Each row of a before or after table is a point. The points were changed in one or more steps. Then noise was added and the rows were shuffled. The steps act on columns, c1 being the first. What was done? A step turns or swaps two columns, mirrors them in a line or flattens them onto one, adds a multiple of one to another, or multiplies or shifts one. Angles are multiples of 10 degrees, from the lower column toward the higher: turns from -170 to 170, lines from 10 to 170 but not 90. Use the fewest steps. Two steps may share a column if one is a turn and the other turns, adds or multiplies; they go together, in the order done. Otherwise the lowest column goes first.
(in the rows, 128 means zero)

Before, 12 rows:
[[110 116 133]
 [ 72 135 118]
 [ 97 125  81]
 [ 99 142  90]
 [154 151 121]
 [111 128 123]
 [144  52 186]
 [191 152 104]
 [ 86 111 164]
 [107 111  90]
 [210 144  81]
 [ 90 221 103]]
After:
[[109 103 124]
 [ 86 149 108]
 [ 96 108 112]
 [ 81 135 100]
 [ 82 123 103]
 [157  34 149]
 [144 160 141]
 [115 109 125]
 [163 155 151]
 [113 124 114]
 [167 152 153]
 [ 93 253 112]]
Steps: flatten c1 and c3 onto the line at 30 degrees; multiply c2 by 1.3

Before (14 x 6):
[[156 152 155 140  70 149]
 [ 86 155 125 125 142 158]
 [ 56 146 120 167  88  92]
 [164 123 112 165  97 249]
 [104 140 148 149 131 120]
 [160 163 114 176 134 110]
 [158 137 146 139 134 213]
 [158 148 112 104 124  87]
 [134 171 110 106 116  95]
 [141 158 135 120  83  98]
 [ 54 243 176 133 131  88]
 [139 134 156 176 117 109]
 [151 129 125 150 123  86]
 [ 28 128 109  62  89 132]]
After:
[[165 158 111 136 137 100]
 [152 175 108  57 130 125]
 [ 52 210 175  97 161  37]
 [103 141 151 108 130 119]
 [145 165 128 114 131 140]
 [154  52 145  98 128  88]
 [ 29 129 109  17 169 140]
 [141 162 140  82 176 124]
 [153 120 157  98 191 122]
 [137 146 149 132 133 129]
 [ 60 168 121 127 161 138]
 [ 88 106 123  82 131  91]
 [166  14 111 123 175 102]
 [137 175 108  66 152 107]]
Steps: turn c2 and c6 by 70 degrees; turn c5 and c6 by -160 degrees; shift c4 by -40

Before (8 x 9):
[[128  92 113 136 140 117 132 144 188]
 [152 105 168 103 159 176 164 115 178]
 [135 114 199 144 180 117 112 101 174]
 [124 170 131 184 137 110 147  88 152]
 [  7 215  75 101  68 209  84 166 105]
 [140  82 177 171 150 148 132  85 128]
 [163 132 149 165 180 174  99 105 146]
 [123 121 126 131 185 123 129  76 133]]
After, 8 rows:
[[226 180 124 100 229 206  82 171 157]
 [112 112 137 169 105 148 135  79 109]
 [117 120 137 185 123 112 147  91 147]
 [135  81 135 144  77 117 113  90 135]
 [121  71 133 102  91 177 165 106 129]
 [106 112 133 166  67 175  98  97 137]
 [127  60 122 133 119 113 133 145 122]
 [148 120 135 128  73 126 130  78 125]]
Steps: turn c1 and c5 by -160 degrees; add -0.3 times c4 to c1; turn c2 and c9 by 70 degrees; multiply c9 by 0.4; flatten c3 and c8 onto the line at 100 degrees

Before, 13 rows:
[[150 155 145 175 149 121 155 222 146 170 151]
 [151 182 189 185 122 194  83 123  60 169 150]
 [116  98 127 106 108 100  74  99 127 179  68]
 [ 51  93  88 119  74 127 144 185  91  80 115]
 [169 108 162 147  80 186  84 140  69 183  47]
 [ 71 153  70 154 191 141 183 118 127  90  52]
 [126 186  84 116 108 144 171 108  75 105  55]
 [124 174 146 143 180 177 115 126 186  88 152]
 [133 123  92 100 183  94  74 193 154 133  95]
 [105 179 102  88 146 169  94 162 150 153 158]
 [ 99  68 165  73 199 132 130 118 137 121 136]
 [130 118  73 159 104 206 172 174  75 127 146]
 [110 115 106 188  93  93 163 120  75  83 126]]
After:
[[ 98  69 164  16 197 119 133 143 127 123 134]
 [130 188  51  98 111  86 169  85 178 104 150]
 [110  96  94  82 111 113  74 170 149 181 189]
 [ 54  93  86 108  70 135 148  49 128  79 122]
 [168 109 122 164  78  25  88 101 167 179 157]
 [129 124  90 193 105  96 169  31 142 123  43]
 [130 119  81  66 177 151  72 118  70 135 163]
 [151 157 155 226 155 137 152  55  49 168 120]
 [146 179 198 239 119  67  87 114 185 160  91]
 [ 69 155  39 183 192  96 187 113 132  89 144]
 [110 116 116 246  93 163 164  82 172  89 141]
 [125 175 154 155 177 101 115 176  81  88  91]
 [106 183 118  42 144 126  96 133  93 155  69]]
Steps: turn c3 and c11 by -30 degrees; turn c6 and c11 by -140 degrees; multiply c4 by 2; turn c8 and c9 by -140 degrees; add -0.5 times c7 to c8

Before:
[[249 124 143 148  88  73 166 131 190  37 195 101  98  78]
 [ 85 140 163  59 146 167 163 138 128 173 103 111 159 176]
 [129  83  95 128 146 118  89 144 106 138 137 156 169 147]
 [ 71 136 119  89 180 137 131  81 159 169 162 113 169 124]
 [158 125 149 108 171 171 143  80 104 191 120  99 153 121]
 [194 178 108 195 129  53 175 128 125  69 203  97  46 119]
 [186  90 174 178  93  84 114 160 160  67 193 104  35  53]
 [116 186 183 135  90 106 157  54 122 124 111  94 157 116]
 [141 103  45 133  96 143  87 183 139 125 151  70 113  82]
 [ 80  75 107  71 180 155 115  88  95 129 107  66 163 166]]
After (10 x 14):
[[ 87 139 176  62 123 163  76 139 131 164 100 111 154  95]
 [159 125 114 107 150 170  96  86 106 189 117  99 165 109]
 [117 184 114 129 100 105  95  46 124 121 111  96 101  66]
 [196 182 119 201  58  49 174 123 125  75 203  90 167 148]
 [245 124  77 145  68  73 132 137 190  39 192  99 115 114]
 [127  80 145 129 183 112 109 141 104 135 132 151 118 159]
 [184  90  53 181  85  92 214 159 163  67 190 112 116  87]
 [ 72 133 129  97 167 139  87  85 162 173 161 109 167 137]
 [141 100  90 131 133 146 161 184 144 116 148  70  81 212]
 [ 79  72 163  65 177 156 106  90  99 130 111  64 163 150]]
Steps: turn c3 and c14 by -90 degrees; turn c7 and c13 by 120 degrees; turn c5 and c13 by 60 degrees

Before:
[[175  95  85 125  78  79 151 152 130 114 125  96 110 105 114 127  74 118
  147 128]
 [101 125 104 188 149 171 131 131 124 111 112 125 148  72 135   7 170 149
   83 230]
 [147 136 127  95 140  60 153 118 123 154 163 121 144 154 135 147 108 167
  135  94]
 [130  66 121  40 183 156 122 154  72 128 103 121 107 112  35 145 175 119
  106 117]
 [ 96 156 133 145 143 164 117 118 177  69 167 127 194  65 187  59 141  50
  153 158]
 [160 166  76 123 135  54 130 166 129 171 145 165  93 143 130 140  86 118
  107 124]
 [146 147 115  67 145  66  66 132 131 173  96 134 127 141 121 118 109 115
  132 107]
 [153 112 112  67 103 183 152  98 106 117 135 119  72 148  33 126 162 166
   68 123]
 [187 136 112 133 140 117 109 114 153  96 177 109 107 182  91 148 122 139
  156 111]
 [162 137  93 124 123  71 102  82 100 109 149 162  68 173 153 154  50 108
  130 132]]
After:
[[147 137 127  96 138 198 153 118 137 154 159 121 144 154 135 146 108 167
  139  94]
 [164 136  92 124 113 181 102  81 153 109 159 162  67 173 154 154  50 108
  132 133]
 [100 125 105 188 147  87 131 131 138 112 106 124 148  73 135   7 170 150
   55 230]
 [186 135 112 133 149 173 109 116 109  96 105 109 107 182  92 148 122 138
  173 111]
 [ 98 156 132 145 160 135 117 117  86  69  75 127 194  65 187  60 142  50
  168 158]
 [153 113 112  67  97  98 150  97 140 118  81 119  71 149  33 125 162 167
   32 123]
 [174  96  86 125  83 158 152 153 109 113 166  96 110 106 114 127  74 116
  159 127]
 [128  67 120  40 161  90 121 154 200 128 122 120 107 112  35 146 176 119
   92 117]
 [146 147 115  68 145 143  66 132 130 174 196 135 126 141 121 117 109 114
  134 107]
 [160 167  76 122 134 188 129 166 129 170 174 163  94 144 131 140  87 119
   95 125]]
Steps: mirror c5 and c9 in the line at 10 degrees; turn c6 and c11 by -130 degrees; multiply c19 by 1.6

Before, 9 rows:
[[179 148 149 161 138 110 151  85 118 157 118 101 136 139 173  92  96 127
  156 119 109 142  87 103  91 146 117 166 176 136 157 199]
 [105 204 167 126 154 161  40 108 101 128 181 158  64 114  46 174 165  48
  117 104 114 166 133 155 168  54 193 100  67 137 121  80]
 [160 163  96  87 129 189  72 113  83  44 129 110 107 141 120  72 119 146
  153 184 148  96  62 161  82 128 156 135 160 137 148 158]
 [148 217 162  80 129 159  60 159 115 148 142 165 114  65  83 158 190  26
   92  87 101 150 155 135 111  60 175  49  70 130  93  80]
 [200 133  84 150 128 123 168  90  78 121 148 139 121 174 152  85  80 170
  182 120  91 105 134  93  83 115  72 115 168 118 103 135]
 [123 151 130 103 109 143  69  93 137 108 115 117  90 132 154 100 152 149
  162 173 167  71  24 186 141  93 110 130  97 139 139 125]
 [206 105  86 135 112 130 192  91  56 146 155 117 167 124 137 101  70 193
  160 108 154 134 147  68  90 113  88 153 129  72 110 208]
 [155 114  87 135 157 121 143 105  48 156 149 135 171 186 154 168  97 162
  102 116 101 131 142  76  74 129 121 200 124 135  30 152]
 [117 170 138 155 116 227  87  92 200 104 138 119 112 121 100 121 186  89
  140 153 167  88  84 151 119  82 131 103  98 151 188  93]]
After (9 x 32):
[[156 114  87 135 157 123 143 112  48 157  85 134 107 187 154 170  99 162
  102 116 102 131 142  77  72 114 121 249 123 135 141 153]
 [118 171 137 154 115 227  89 130 200 104 130 118 147 121 101 122 186  89
  140 153 165  88  83 150 117  70 131  62  98 153 136  94]
 [104 203 168 128 155 163  40 160 101 129 127 159 213 115  46 173 163  47
  116 104 114 166 133 154 169  59 193 121  68 137 102  80]
 [160 162  96  86 129 187  72 117  83  44 141 111 144 141 121  73 119 146
  154 183 147  94  62 160  82 119 155 114 161 137 144 160]
 [206 106  86 134 112 131 190 110  55 145  83 118 116 125 136 102  71 192
  162 109 155 135 148  67  90  95  89 156 129  72 141 208]
 [178 148 150 162 138 109 151  83 118 158 131 101 115 138 174  93  95 128
  155 119 109 142  87 102  90 115 119 122 177 137 176 200]
 [148 217 162  79 129 158  60 196 116 149 127 166 148  65  84 158 189  28
   91  87 103 149 155 135 111  95 174 118  70 131  42  80]
 [122 150 130 103 110 144  69 124 138 108 162 118 149 133 155 100 152 149
  163 174 167  71  24 186 142  78 111 119  97 139 136 124]
 [199 134  84 149 127 123 167 108  79 119 118 139 146 173 152  84  81 171
  181 120  91 106 134  92  84  95  72 143 168 120 104 136]]
Steps: turn c8 and c26 by 40 degrees; turn c11 and c13 by 140 degrees; turn c28 and c31 by 60 degrees

Before:
[[ 68 119 176 101 129 138  95 137 144 136 131 128  84  88 126 119 110 136
  168 111 116 103 144 126 120 116  97 108  69 134 167 148  92 156 100 128
  125 170 160 108 193 139 128 141 120 191 129 183 135 117 144 138  93 182
   82 155 103 118 152 166 152 106 154 148]
 [117 136 197 146  99 121  97 120 122 151 128 170  93 118  83  81 145 110
  134 107  59 165 138 131 101  95  88  73 140 161 147  96 113 141  89 128
  112 172 153 117 160  89 109 149 116 138 119 144 172 174 120 113  75 160
   85 158 150  67 114 171 155  82 159 145]
 [124 151 218 136 128 114 119  90 104 137 129 171 129 103 112 181 136 131
  138 133 101 114 130  70 109  99 134 115 137 105 129 130  98 149  94  94
   80 188 189 101 140 117 111 145  83 147 139 154 148 124 193 100  67 180
   99 153 147  68 152 132 140 108 181 164]
 [127 150 128 142 127 130 157 153 154  78  94 120 148 173 102 134 165 147
  137 134 107 106 180 173 106 143 113 141 109 139  79 166 120 121 153 114
  184  77 125 115 126 156 144 202 130  83 101 152 124 121 118 162 167 112
  147 182 105 127  45 153  80 134 131 144]
 [164  77 128 218 134 135 172 184 112 207  84 157 128 181 165  76  79 117
  185 124 115 180 149 219 154 101 188 134  73 138  88 107 112 156  99 182
  125 133 156 106 121 111 136  40 112 146 105  88  74 139  45 149 106 103
  117 122 114 172 159 103  56 203  94 124]
 [203 181 106 109 128 155 109 142 150 132 113 170 147 142 112 143 145 167
  159 129 157  61 146 108 115 156  74 155  85 106  65 150 117 120  98 158
  186  73 106 114  83 161 128 179 177  66 112 125 121  61 125 185 125 118
   92 166 135 136  92 134  87 128 119 105]
 [ 82 141 223  90 141 148  99 125  84 126  80 161 125 142 156  94 149 132
  177 112  97 119 135  88  86 115 115  94 160  91 175 106 112 168  89 118
   65 187 173 103 163  86 140 134 103 123  95 139 162 132 132 159  83 164
  107 125 126  70 118 138 101 103 161 140]
 [143 167 237 134 128 109 109 164 100 144 113 168 117 130 136 115 130 123
  132 119 118 132 131 142 112 159 114 108 153 132 147 112 119 129 116 127
   69 163 160  98 162  95 135 131  86 143  93 164 121 101 139 123  60 198
  104 132 122  20 120 156 187  58 141 170]
 [158 176 121 118 105  94 124 130  96  91 114 129 141 208 109 151 154 116
  125 100 179  71 149 146 127 154 110 167  89 114  75 168 119 100 108  95
  145 103 126 147 162 133 138 214 120  82 137 155 127  63 184 154 140  85
   99 149  80 175  79 146  88 139 105 150]
 [199 163  91 132 101 158 141 169 168 112 157 140 178 165  99 107 173 119
  155 159 186  78 121 126 122 142 133 125 117 135 104 163 131 106 108  97
  196  66 109 113  84 133 137 246 121 105 119 144 100  99 112 168 148  50
   98 166  96 114  99 170 134  99 133 122]
 [150  68 126 144 161  92 195 143  81 195  96 191 123 152 155  37  64  90
   90  99 133 151 133 216 116  93 170 201  50 157  99 115 158 122 105 161
  161 128 204 123 105  95 127  29  51 140 128  84 103  96  46 196  82  79
  133  81 133 127 163 137  83 153 128 214]]
After (11 x 64):
[[118 136 199 145  99 105  98 121 121 152 117 168  94 119  88  83 143 110
  134 107 168 164 138 132 102  97  87  72 140 159 147  96 112 141  88 128
  112 172 155 118 162  86 109 104 115 139 176 144 171 128 121 114  75 161
   84 158 151  65 114 171 154  83 159 118]
 [143 167 237 134 128 114 109 164  98 144  84 168 116 129 139 115 131 123
  133 120 133 133 132 142 113 156 113 109 153 131 148 113 119 128 116 129
   70 164 159  98 161  96 136 123  88 142 107 165 123  90 138 123  61 200
  104 131 122  21 122 154 185  56 141 116]
 [158 175 122 118 103  90 124 130  94  91 118 129 140 208 121 153 157 118
  125  99  34  70 148 146 127 155 111 166  88 113  73 169 119 102 108  94
  144 105 124 147 164 131 140 115 103  82  62 155 128 129 184 155 141  84
  100 149  79 175  81 146  88 141 104 131]
 [202 182 103 110 128 148 107 142 150 134 169 171 144 144 106 144 143 170
  156 128  71  62 144 108 115 157  73 157  84 106  64 150 118 121  98 159
  186  73 107 118  83 161 128 119 140  64  63 126 121 100 124 184 124 120
   90 167 135 136  91 134  87 128 120 165]
 [ 69 120 177 101 130 137  94 139 145 134 121 128  84  87 123 120 112 137
  169 113 129 104 144 128 120 115  97 108  67 131 166 147  92 156 100 126
  125 170 161 108 193 139 131 122 109 191 118 183 136 126 147 140  94 180
   81 154 105 119 151 167 153 106 154 117]
 [ 81 141 225  92 139 157  99 123  84 125  90 159 124 141 147  96 149 130
  174 111 147 120 137  87  86 118 114  94 161  91 175 105 113 167  91 118
   63 188 169 103 163  85 138 118 105 123 138 139 160  97 132 159  82 163
  106 123 127  69 116 137 100 102 163 157]
 [163  78 127 220 133 147 171 184 112 206  97 158 128 180 161  76  76 117
  186 123 195 179 148 218 154 101 186 133  73 139  88 106 113 155  97 182
  125 132 156 107 123 112 136 152 120 147 142  87  75 106  47 148 107 103
  118 121 115 170 160 105  54 203  92 161]
 [127 151 130 140 127 120 157 152 154  79 119 121 148 174 100 133 165 148
  137 135  96 105 180 174 105 142 113 142 113 138  78 165 119 121 151 116
  185  74 126 114 126 158 144  99 103  84 126 152 123  98 119 161 164 113
  146 181 107 127  44 155  81 133 133 152]
 [151  67 124 144 161 104 194 140  82 195  43 191 121 152 166  37  64  91
   89  98 187 152 133 217 114  92 170 200  49 157  96 116 158 121 105 162
  160 129 204 123 106  98 126 158  45 139  95  84 106 123  47 197  81  79
  133  81 135 127 165 136  83 153 127 102]
 [199 162  90 130 100 145 141 169 169 112 130 140 176 163  91 108 176 119
  157 159   6  79 121 127 120 142 133 125 118 136 104 165 129 106 109  97
  197  65 109 112  83 135 135 107 143 104 100 143  98 115 113 169 147  52
   98 166  96 115  99 171 135  98 131 101]
 [124 153 218 137 126 110 119  91 106 138  87 172 127 104 115 183 134 131
  138 131 138 114 130  72 108  98 134 114 136 103 129 130  99 149  92  93
   82 187 188 100 142 118 110 116  99 147 122 154 149 141 194 102  68 181
   98 151 147  67 152 134 137 109 180  99]]
Steps: turn c6 and c15 by -20 degrees; turn c11 and c45 by -70 degrees; turn c45 and c64 by 110 degrees; turn c21 and c44 by 140 degrees; multiply c44 by 0.4; mirror c47 and c50 in the line at 50 degrees
